Rows are points. Before rounding, the points of a table are all equally far from one centre. They may lie mostly on one side of it. Write the centre, to within rounding.
(in the rows, 128 means zero)

Points (6 x 2):
[[ 70 168]
 [ 98 118]
 [106 117]
 [ 75 134]
 [ 94 119]
 [107 117]]
Centre: [106 156]

Points (14 x 8):
[[ 92 139  81 101 122 155 124 150]
 [117 147 114 176 135 160 166 157]
 [123 170 102 136 112 110 150  95]
 [123 136  58 184  89 139 150 120]
 [105 184  77 145 105 158 157 158]
 [151 132 104 178 141 154 153  73]
 [114 172 123 155 117 169 150 167]
 [108 135  61 157  81 142 124 144]
 [106 166  95 103 134 161 100 124]
 [100 181  63 141  94 159 116 111]
 [146 155  40 163 124 143 132 136]
 [126 152  91 151 101 162  76 127]
 [148 141  93 152 132 128 129 167]
 [111 132  77 156 139 139 104 134]]
Centre: [140 141  94 135 110 171 144 117]

Points (22 x 18):
[[108 132 163 142 104 122  98 141  72 161 156 123  98 162 107 107 177 143]
 [138 118 111 210 130 135  77  82 107 147 153 104 124 149 119  86 171 135]
 [146 117 130 169 130 144 109 109 106 140 107 105 121 146 111  33 151 144]
 [122  87 152 173 104 146  92 112 109 186 130  59 113 126 129  82 179 130]
 [148 111 143 154 125 146  94 149 119 147 113 116 124 184 127 102 168 126]
 [100 148 151 134 125 103 103 108 166 196 106  95 131 151  96 107 142 123]
 [121  87 135 152  88 131  75 152 122 157 159  55 122 136 147  72 151 178]
 [131  83 166 191  99 121  83 113 110 196 108  98  91 144 110 115 153 168]
 [125 131 122 142 131 128 115 122 136 155 112 117 121 184 117  68 151 185]
 [153 141 153 190 116  88 102 132 138 122  87  99 143 130 118 118 164 186]
 [117 105 123 184 123 133 121 145  83 131 131  83  79 165 166 126 128 170]
 [149 116 169 132 101 153  87 141 155 164 121  98 131 132 127  98 139 191]
 [165 108 135 160 133 147 109 128 104 186 142 107 127 162 131  66 119 162]
 [142 115 156 191  97 109  80  82  98 179 113  77  87 166 154  67 143 157]
 [168  99 170 174  92 135  71 107 106 157 126  77 109 112 128  90 180 160]
 [122 126 139 186 112 135 103 134 124 117 104  87 117 150 115 135 174 193]
 [145  97 112 189 139 109 106 100 140  96 114  58 103 153 116  64 153 139]
 [157 109 157 156 129  93  94  73 131 143 119 123 169 150 105 107 147 185]
 [147 135 164 148 103 128  79 106  95 169 118 137 131 130 117  80 175 168]
 [138 105 132 197 100 159 106 141 134 127 125 103 160 134  98  83 138 137]
 [151  92 128 159  79 120 122 116  83 119 139  86 109 116 107  82 189 142]
 [121 132 116 200 113 117  66 129 134 155 125 118 125 147  93  80 174 154]]
Centre: [123 118 148 159 112  99 105 111 125 137 141  96 112 131 129 103 126 142]

Points (31 x 24):
[[127 106 145  88 123 130  89 126 101 185 117 208 126 128 124 155  98 153
   99 164 151 114 134 126]
 [138 119 125  60  95 171 128 118 119 176 128 141 199 182 164 193 102 162
  120 149 147 120 177 124]
 [110 159 119 102  93 138 107 101 128 172 126 146 171 159 122 174 129 171
  120 174 147  93 180 153]
 [102 120 137 129  94 159 131 122  59 153 165 151 133 128 170 157 126 151
  112 123 127  81 180 135]
 [181 132 148 111 124 178 115 130 129 205  87 168 123 151 125 145 140 149
  135 167 109 102 126 154]
 [162 165 148 100 137 140 103  97  85 161 143 145 142 200 131 182  89 153
  119 117 155  73 167 152]
 [131 174 139 129 124 159 110 165 150 129 145 171 107 193 131 160 129 157
  123 119 133  80 163 104]
 [169 141 149 115  88 139 131 141 112 174 129 194 175 152 181 164 138 163
   84 121 165 116 136 112]
 [169 164 139 110 126 140 140 129 114 176 143 151 147 198 162 185 104 151
  151 175 166  73 123 137]
 [132 177 137 132  94 173 138 124  90 173 155 168 178 165 151 175  77 138
   86 156 125  71 131 138]
 [104 105 125  94 114 180 116 143 105 182 131 130 174 158 148 174 105 111
  137 137 138  91 157 160]
 [141 157 149 147  99 151 153 115 123 187 162 162 172 135 115 151  87 159
   99 162 154  88 110 149]
 [138 145 165 116 124 170 133 107  90 153 144 198 179 189 117 171 135 171
  153 151 107 128 138 121]
 [150 151 106  83  82 156 142 141 127 170 111 138 177 152 157 146  62 159
  115 131 113 150 157 154]
 [ 99 132 140  63 145 153 145 148 103 186 135 138 180 141 135 170  75 173
  133 145 132 104 112 137]
 [103 127 133  84 100 127 109 111  73 169 122 150 147 176 116 181  80 127
  103 122 132  82 154 127]
 [158 109 165  99 130 180 113 112  98 184 144 170 161 148 164 148 164 158
  125 103 154 112 164 121]
 [112 152 150  67  94 167 139 119 102 136 158 159 101 147 183 182 111 136
  111 125 138  88 137 134]
 [171 122 132 114 108 164 149 148 105 221 122 137 167 139 139 155 149 157
  118 121 157 114 110 168]
 [115 118 119 115 112 164 137 142  86 180 168 122 176 150 130 197 117 136
  127 126 122  91 103 159]
 [151 124 129 107  95 178 151 124 126 155 132 178 162 214 178 186 124 167
  120 119 137 109 112 137]
 [119 141 101 115 111 144 150  76  77 176 105 160 152 128 120 151  89 175
  118 139 148  71 129 150]
 [161 114 116  98 139 141 136 128  85 159 147 179 162 155 150 180  92 107
  122 129 182 104 196 148]
 [110 114 156 121 118 165 150 115  95 154 110 126 150 143 159 170 139 132
   76 145 116 113 140 150]
 [119 159 149  65  83 155 147 138 117 176  97 187 168 191 121 168 137 152
  123 129 144 117 152 103]
 [146 126 182 147 117 177 170 135 118 157 145 158 135 151 148 123 139 164
   96 164 120  94 143 148]
 [143 157 147 100 146 150 172  90  99 159 120 183 139 137 156 164 112 125
  153 111 140 117 129 152]
 [129 127 135 118 125 130 141 104 145 169 120 181 149 160 178 153  87 195
  132 167 118 115 152 138]
 [137 140 187  64 110 140 152 128 116 197 159 160 165 152 158 158 103 143
  136 142 133 116 161 113]
 [127 134 144 126  93 172 145 161  99 200 114 202 137 173 149 209 104 143
  133 109  99 119 134  97]
 [169 119 162  83 129 153 119 117  81 197 157 140 139 191 153 181 119 159
  154 107 104 110 148 125]]
Centre: [155 137 126 108 116 170 140 141 103 160 132 156 133 145 125 175 106 167
 119 137 138 110 154 123]

Points (28 x 24):
[[120 165  40 166 140  60 129 147 150  94 129 144 110 136 108 103  94 111
   88  92 161 119 112 143]
 [114 145 107 135 163  80 126 135 152  66 149 119  98 160 140 153 176 178
  123 100 120 115 117 116]
 [153 144  88 119 164  59  99 144 120 126 158 109 109 158 147  67 136 109
   83  88 129  88 128 137]
 [180 182  75 149 128  71 141 147 102  73 130 139  98 141 127  82 173 125
   85 121 157  77  98 124]
 [144 133  79  99 144  91 130 168 152 154 151 153 132 167 103  67 150  83
  118 127 121 101 122 134]
 [167 177 106 147 151  94 111 155 121  69 139 158  95 120 171  95 106  91
  126  86 165  99 116 139]
 [150 183  82 140 146 120 165 120 124  82 140 148  72 131 137 100 134 134
   59  64 136 118 153 143]
 [141 141  89 137 168 145 140  96 116 101 187 111 110 118 144 108  92 125
  132 110 132 114  98 139]
 [148 121  90 159 143  74 121 106 130 100 156 138 115 173  89 106 140  93
  142 104 116 130 107  88]
 [143 181  71 145 174  74 119 117 123  97 132  84  91 147 135  53 178 140
  113 115 158 103 161 129]
 [120 163  88 152 136  49 150 128 122  76 147 174 110 146 116 106 130  92
  106  83 108 127 100 130]
 [140 199  61 142 117 101 120 134 153 113 169 106 120 135 140 122 140 111
   87 107 157 105 124  87]
 [152 207  75 144 172  72 114 132  96 115 162 129 140 172 105 105 143 114
   92 112 154 125 105 144]
 [116 161  64 115 123  93 129  94 113 132 151 142 126 136 174  84 151 169
  115  96 131  76 116 115]
 [169 196 102 147 170  87 142 156  89 103 158 105 137 118 123  86 147 130
  103 104 138 107 154 158]
 [159 176  54 143  98  74  95 143 138 107 120 131  93 157 143 111 112 147
  115 116 114  93 100 112]
 [154 163  84 140 162  63 117 154 140  96 106 146  97 181 137  96 133 159
   77  86 177  84  99 134]
 [156 147  93 148 103  71 150 138 131 123 139 110 111 149 123  54 135 126
  124 161 169 113  87 166]
 [161 178  90 104 148  78 115 143  96 144 157 136 101 185 156  80 106 113
  151 105 172 128 122 125]
 [125 150 112 147 148  59 123 131 138  86 152 123 141 181 119  93  96 160
  120  78 130 121 130 147]
 [179 172  74 152 157  97 101 141 114 106 152 110  79 118 157  79 137 129
   97  96 125 116 118 174]
 [188 179 100 125 168  58  86 134 132 127 126 156  85 128 131  89 177 141
  121 112 163 130  98 127]
 [126 169 126 154 136  98 117 149  83  82 153 140 120 136 182  83 111 109
  122 149 117 110 133 156]
 [163 128  83 160 152  59 136 162 131  83 154 143  44 151  99 133 120 144
  117  86 171 118 152 148]
 [139 170  77 156 135 123  95 149  94 108 141  86  85 166 155 100 136 131
   69 126 116 121 124 125]
 [136 153  86 132 111  60  97 127 109  81 107 175 111 161 124  51 136 128
   95  95 151  87 128 102]
 [113 157 127 135 150  67 102 136 147 101 205 112  66 173 100  98 120 114
  141 150 127 126 144 136]
 [150 186  74 165 128  52 111 150 110  85 115 131 117 160 146 106 129 132
   92 135 109 106 122 117]]
Centre: [123 156 102 133 144 107 127 136 123 113 138 144  89 140 113 102 139 133
 122 123 151 106 130 131]

Points (30 x 24):
[[169 129 141 113 132 112 109 145 131 131  73 150 109 121 131 125  75 131
   77 170 165 103 112  69]
 [160 177 126 111 149 130 114 185 100 156 131 125 100 114 103 124  68 121
   85 173 129 124 108  88]
 [175 118 120  99 127 155 102 173 113 134 106 158 113 111 129  97  99 146
   80 168 154 114 109  94]
 [156 113 132 125 159 118 110 166 135 132 129 136 145 138 124 125  51 131
   57 200 122 113 129  88]
 [169 141 126 120 203 130  98 152 151 155 130 145 145 100 164 127  68 103
   54 148 158 105  91  89]
 [146  80 128 120 117 138  92 173 125 129 109 152 124 140 154 127  85  90
   57 156 174 109 114 105]
 [150 124 146 140 121 124 109 121 146 129 127 163 126 132 134 141 110 131
   78 203 172  84  95 116]
 [157 138 120 101 156 127 137 174 117 168  91 137 126 163 163 128  58 125
   57 148 194  92  93  87]
 [157 134 165 126 135 143  93 175 134 175 143 167 118 133 141 108  60 137
   54 143 174  80 109  94]
 [188  93 114 110 127 117  82 166 159 115 116 143 125 157 136 110  75 112
   76 155 154 112 120  90]
 [166 143 117 131 124 114 121 198 112 138 108 165 118 114 158 126  65 102
   69 181 156  88 135 113]
 [157 123 151 120 167 145  67 177 161 141 121 162  82 131 150 143  70 124
   54 155 164 112 121 109]
 [122 162 129 120 114 101  99 181 159 129 127 156 141 153 112 102 104 139
   82 185 192  77 127 104]
 [156 131 131  89 130 115 103 200 136 145 114 119 112 146 139 142  96 142
   75 195 183 109 122  92]
 [142 146 124 101 160 149  57 184 134 117 116 142 134 137 148 126  95 139
  111 184 138 100 101 101]
 [135 106 169 118 158 151 101 161 149 112 107 156 154 124 118 134  73 115
   73 161 159  98 106  96]
 [157 125 144 121 157 164 111 143  97 155 114 136 128  97 142 130  88  97
   92 170 109 102 103 106]
 [170 115 158 118 166 129 117 170 160 127 107 179 153 127 146 138  63 129
   64 149 189  94 142 130]
 [151 121 136 130 136 148 130 193 123 152  98 128 123 167 106 142  93 123
   59 177 140  66 104 109]
 [141 120 165 117 111 126 103 181 123 132 124 130 175 140 149 123  87 124
   97 175 170 109 122 135]
 [152 155 121 136 141 144 120 183 159 139 106 154  94 130 141 100  72 144
   81 206 163 127 129 110]
 [146 139 131 100 157 132 121 169 152 184 100 155 134 140 128 169  51 138
   60 182 133 123  97  85]
 [168 154 127 126 145 158 100 162 144 129 114 167  93 134 138 134  80 129
   52 178 163  92 101  96]
 [173 118 141 104 135 165 126 178 135 134 147 151 103  99 138 125  66 153
   91 181 163 101 120 116]
 [177 135 134 138 135 162  98 160 154 117 132 164 128 148 138 121  97 102
   66 153 157 107 121  64]
 [173 143 161 100 174 141 104 170 127 150 101 136 126 127 117 134  57 108
  106 179 167  94 124 116]
 [155 113 126 128 149 156 101 147 135 131  87 170 125 125 139 105  79 112
   61 175 180 121 118  98]
 [145  92 145 110 128 134  95 169 151 147 140 111 153 128 167 105  90 155
   83 173 110  93 115 102]
 [159 135 141 112 127 121 119 179 145 138 141 136 121 152 137 129  69 119
   91 183 181  65 101  67]
 [151 107 146 127 132 138 110 170 150 132 149 140 119 122 167 126  63 101
   54 161 159 122 100  77]]
Centre: [125 131 105 130 157 116 125 153 145 158 132 142 122 138 135 137  98 134
 104 123 148 106 131 116]

Points (31 x 24):
[[ 94 177 142 162 153 137 129 117 194 104 127  49 159 148 123 132 150  84
  146  80 112 138 111 127]
 [104 181 162 124 173 108 189  87 166 114 116  95 113 104 111 135 175  89
  117 127 156 130 123 137]
 [141 148 118 190 166 128 121 130 198 124 141  67 109 131 134  84 162 100
  130 131 107 153 110 146]
 [123 179 136 189 156  98 133  88 184 141 123  69 127 124 140 114 165  95
  126 105 101 145  77 126]
 [103 183 153 148 161 114 149 152 178 122 162  44  93 123 135 110 150  96
  166 147 133 152  94 157]
 [119 179 112 175 138 139 120 118 172 118 152  67  99 114 144 116 148  86
  105 111 134 154 108  96]
 [ 66 150 157 161 159 125 110 105 163 102 102 105 126  95 128 107 165 131
  160 111 154 143 104 154]
 [ 94 191 148 189 154 137 154 111 192 122 104  74 127 151 134 101 171 115
  134 142 128 166  86 126]
 [121 176 143 142 180 165  92 111 190 123 136  90  98 124 106 123 171  85
  115 120 123 169 111 138]
 [120 165 130 203 157 132 146 108 156 116 125  62 117 118 132 130 162 115
  154 139  91 135  62 132]
 [111 156 148 198 161 154 124 119 172 139 138  55 132 134 119 113 182 137
  136 108  90 150 115 133]
 [116 175 158 188 147 161 151  85 196 106 150  93 113 118 152 138 184 125
  133 108 139 162 104 129]
 [111 177 145 167 180 143 134 104 173 144 152  51 100 115 143 100 160  92
  115 106  93 138  96 137]
 [ 85 175 164 165 157 120 132  98 182  96 111  99 101  92 161 143 138 145
  114 115 114 157 132 141]
 [109 177 165 148 144 122 162 120 167 144 157 104  87 151 129 119 189  70
  134 143 114 133  71 146]
 [101 149 185 146 146 120 119 121 171 147 155  99  94 131 119  82 197 123
  118 111 121 165 125 149]
 [134 165 115 184 187  95 118 118 180 150 124  88 126 131 111 110 163 103
  102 108 157 156  98 109]
 [131 179 108 182 167 157 129 112 191 129 182  60  89 136 125 104 150 123
  144 117 115 159 103 142]
 [ 89 150 153 200 145 155 153  89 201 125 143  85 116 171 138 128 145 122
  126 115 128 151  92 138]
 [120 153 132 188 151 128 144 106 209 102 159 114 133 167 136 103 190 107
  140 152 118 164 101 137]
 [110 192 136 164 156 135 172 102 168 126 130 105  96 106 106 133 156 145
  140  93  87 170  95  92]
 [ 84 128 153 161 153 145 149 118 183  96 129  91 108 102 154 107 174 118
  128 112 117 177 121 126]
 [ 93 178 145 146 156 118 148  81 219 125 150  85 103 151 119 126 165 113
  111 108  88 164  87 133]
 [103 154 129 146 131 155 135 129 177  99 136  93 120 125 122 126 174 115
  112  60 122 178 126  98]
 [122 150 119 175 183 150 141  94 166 134 119  66  87 143 131 115 145  99
  123  80  95 162  85 144]
 [106 185 127 141 164 163 138 106 164 133 128  54 130 138 145  90 157  88
  124 123 111 139 152 150]
 [136 171 107 189 150 117 142 101 175 128 142  38 145 128 112 130 145 123
  141 111 119 124 113 106]
 [ 97 166 164 183 172 133 145  97 185 104 144  68 103 140 128  72 164 107
  140  99  87 144 106 124]
 [120 137 114 160 123 142 113 119 181  99 128  95 128 148 144 115 171 138
  110  99  81 179  77 131]
 [123 144 126 159 157 104 114 125 169  82  95 109 144 133 137  61 146 115
  152 115 108 169 100 166]
 [ 85 176 168 150 175 142 127 112 172 126 123  79 135 112 141  92 147 110
  114 104  83  99  91 124]]
Centre: [123 169 141 140 165 119 141 122 145 106 145 105 124 150 126 123 145 130
 131 114 127 140 105 141]

Points (31 x 24):
[[144 109 141 163 105 162 154 177 124 118 108 176 150 110 119 132 159 159
  166 141  95 108 163  66]
 [141  82 113 162  83 154 137 167 104 132  90 178 142 131 142 127 144 154
  139 134  79  87 160  79]
 [186  97 124 141  96 182 132 149  89 104  93 155 101 142 130 141 131 132
  160 124  82  90 135  86]
 [169  66 153 165  90 175 131 138  99 152 101 147 133 127 150 107 140 127
  127 152  83  90 151  89]
 [136  74 131 153  96 163 153 199  96 131 103 157 139 120 136  96 119 143
  147 139  85  89 165  94]
 [164  88 129 169 149 152 145 187 108 128 112 167 160 130 150 162 129 150
  121 126  87  73 141  81]
 [187  84 148 189 140 145 126 143 119 128  98 129 154 130 128 120 134 154
  153 144  69  83 151  91]
 [158  92 121 139 129 144 189 155 106 119  95 134 157 112 124 112 126 140
  112 134  66  86 144  63]
 [138  72 166 146 117 170 126 162  96 148  86 151 143 102 140 138 128 173
  124 135  47  72 164  89]
 [155 101 132 160 122 163 166 166  94 140  76 133 125 153 129 150 144 124
  128 107  55  98 167  75]
 [167  71 141 157 106 146 129 166 100 161 101 127 134 130 148 103 144 138
  147 159  77 149 152  85]
 [125  68 129 135  86 177 137 146  66 143 104 118 137 125 139 147 142 150
  151 121  51 133 129  83]
 [150 114 144 132  99 152 120 144 114 155 104 148 146 123 127 121 123 133
  118 164  64 110 161  47]
 [172 101 133 160 107 184 117 126 106 129 113 144 137 127 173 137 110 140
  121 100  74  97 172  92]
 [139  85 152 155  91 153 127 161 115 169 110 131 138 107 159 152 119 127
  122 120  47  93 152  68]
 [149 101 123 164  88 154 178 172 100 151  90 142 139 124 122 128 125 123
  155 128  54 116 141  89]
 [123  96 142 161  93 153 130 149 111 147 109 150 121 117 131 104 117 153
  109 118  67  64 166  71]
 [167 108 143 146 126 153 120 136  94 147 110 159 135 165 143 133 121 138
  111 120  68 117 182  92]
 [158  90 118 162 130 137 152 182 130 139 100 134 129 138 118 105 139 165
   99 142  65  99 195 106]
 [147  90 120 138 143 148 139 190  89 151 110 177 134 136 139 142 154 135
  126 120  54 112 178  76]
 [132  79 119 129  89 149 115 139  96 163 112 138 127 118 135 135 175 178
  128 119  60  79 144  62]
 [151 110 138 179 104 161 134 172 112 149 102 152 103  98 151 152 122 123
  108 118  86  92 192 105]
 [152  80 125 147 102 144 145 173 109 151 114 132 156 126 126 131 163 145
  141 128  42  99 165  57]
 [148  95 139 162 115 201 127 139  98 159  86 147 137 117 146 116 128 148
  129 100  69  71 173  85]
 [151  81 131 146  82 167 147 146 129 156  93 149 129 126 163 139 132 134
  130 121  49  85 167  80]
 [153 100 149 140 132 146 165 147 134 123 105 161 133 149 145 110 134 133
  147 113  81  84 157  53]
 [130  85 132 169 105 178 121 186  99 110 101 140 147 158 119 116 138 139
  112 130  57 101 166  78]
 [155  76 127 150 112 180 145 182 118 123  88 140 126 138 141  96 156 111
  132 130  43  93 160  69]
 [163  83 117 149  96 180 148 122 104 155  93 122 131 123 137  99 135 136
  132 133  58  96 154  66]
 [137  88 105 181 116 158 127 146 110 144 111 154 114 127 138  83 142 128
  128 139  47  91 163  80]
 [170  94 136 141  99 171 151 167 107 144 107 142 130 154 156 150 120 149
  132 141  63 100 170  80]]
Centre: [132 107 129 128 135 162 124 155 127 130 111 125 127 111 129 131 152 136
 129 126  88 106 131 120]

Points (29 x 24):
[[127 127 124  68 102  96 110 122 133 145 137 103  90  85 151 122 129 147
  129 154 113  74 148  91]
 [156 134 167 106 142 100 137 117 148 157 113  77  84  89 165 106 100 169
  125 159 154 104 123  91]
 [186 171 108  55 127  98 125 118 139 194 121 106 134  97 148  80 147 168
  146 136 116  98  70  83]
 [179 147 136  96 101 123 104 144 143 201 103 103 144  88 154 119 143 181
  149 120 139  95 131  82]
 [161 118 131 104 149  89 145 104 122 213 136 133 128 100 147 104 144 172
  150 169 165  98 141  98]
 [159 142 117  97 142 110 136 123 151 216 114  98 105 105 160 121 129 155
  148 158 146  70 102  76]
 [147 156 131 103 153  89 108 168 156 185 147 104 121 113 167 121 131 165
  128 145  94 115  84  61]
 [137 150 114  87  85  72 123 128 148 161 116 134 151  89 144  46 111 119
  148 152 161  94  93  80]
 [178 124 162 127 110  76 124 141 120 173 122 121 144 140 130 118 160 164
  136 132 103  86 146  90]
 [142 145 168  85 119 127 115 132 113 207 110  82 111 122 136 100 126 179
  129 123 115  95  97 109]
 [157  89 138  65 131  97 111 152  95 205 130 111 141  79 115  85 159 156
  102 167 151 100 114  87]
 [143 103 134 104 126 108 139 180 129 204 158 104 140  90 139  81 109 133
  127 159 119  76 124  99]
 [164 111 130  82 146  92 120 169 148 157  93  73 123 104 126  92 139 122
  146 175 126 114 163  89]
 [143 127 131 131 133 125 121 117 179 193 114 112 124  68 171  99 154 172
  141 120 144  78  83  82]
 [180 111 152 102 123 109 149 157 148 184 126 128 114  99 142 124 118 172
  163  91 115 106 124 107]
 [151 125  88 116 131 103  99 131 143 217 115 124 105  93 144  50 118 135
  116 139 177  84 122 104]
 [195 139 129 112  92 132 105 132 150 174 110 114 116 127 138  98 126 153
  137 140 100 108 144  65]
 [169 106 126 107 125  97 123 106 148 197 115  81  79 132 123 100 139 116
  126 145 140  72 124 102]
 [146 130 143 109 112  64 157 150 157 189 119 142 117  93 116  86 172 138
  134 154 161 102 122  59]
 [132 131 171  90 146  93 133 162 148 192 130 100  91 116 162 101 124 123
  140 168 130 115 116  88]
 [151 115 133  58 155  78 116 130 140 203 124 126 137  93  96  99 148 158
  143 158 110 112 115  99]
 [188 151 133 103 183  84 120 116 122 195 113  99 152  98 166  79 114 139
  128 156 127  74 126  90]
 [169 159 133 133 101  98 138 177 126 151 101  95 107 114 160  73 177 146
  121 175 124  96  86 119]
 [169 147 160  76 151 115 115 169 137 211 101 127 123  80 120  72 161 148
  136 133 172 123 133  81]
 [159 153 156  85 142 116 137 135 156 197 112 105 171  69 144  87 140 141
  149 155 179 111 125 100]
 [141 134 138 122 113 117 145 134 135 208 134  73 127  75  97 119 127 156
  101 155 128 106 103  82]
 [186 102 138  53 112 104 141 153 135 175 122  86 117  78 115 111 159 143
  115 142 143  95 135 115]
 [166 136 106  73 176 100 142 174 137 168  95 129 114  85 136 102 152 157
  111 168 122  76  92 119]
 [159 147 134  78 114 124 127 118 125 177 101 111 106  83 106 105 149 135
   97 176 110  99 131 121]]
Centre: [150 132 115 114 145 113 122 136 109 139 130 110 127 104 130  91 145 135
 136 121 147 115 102  89]
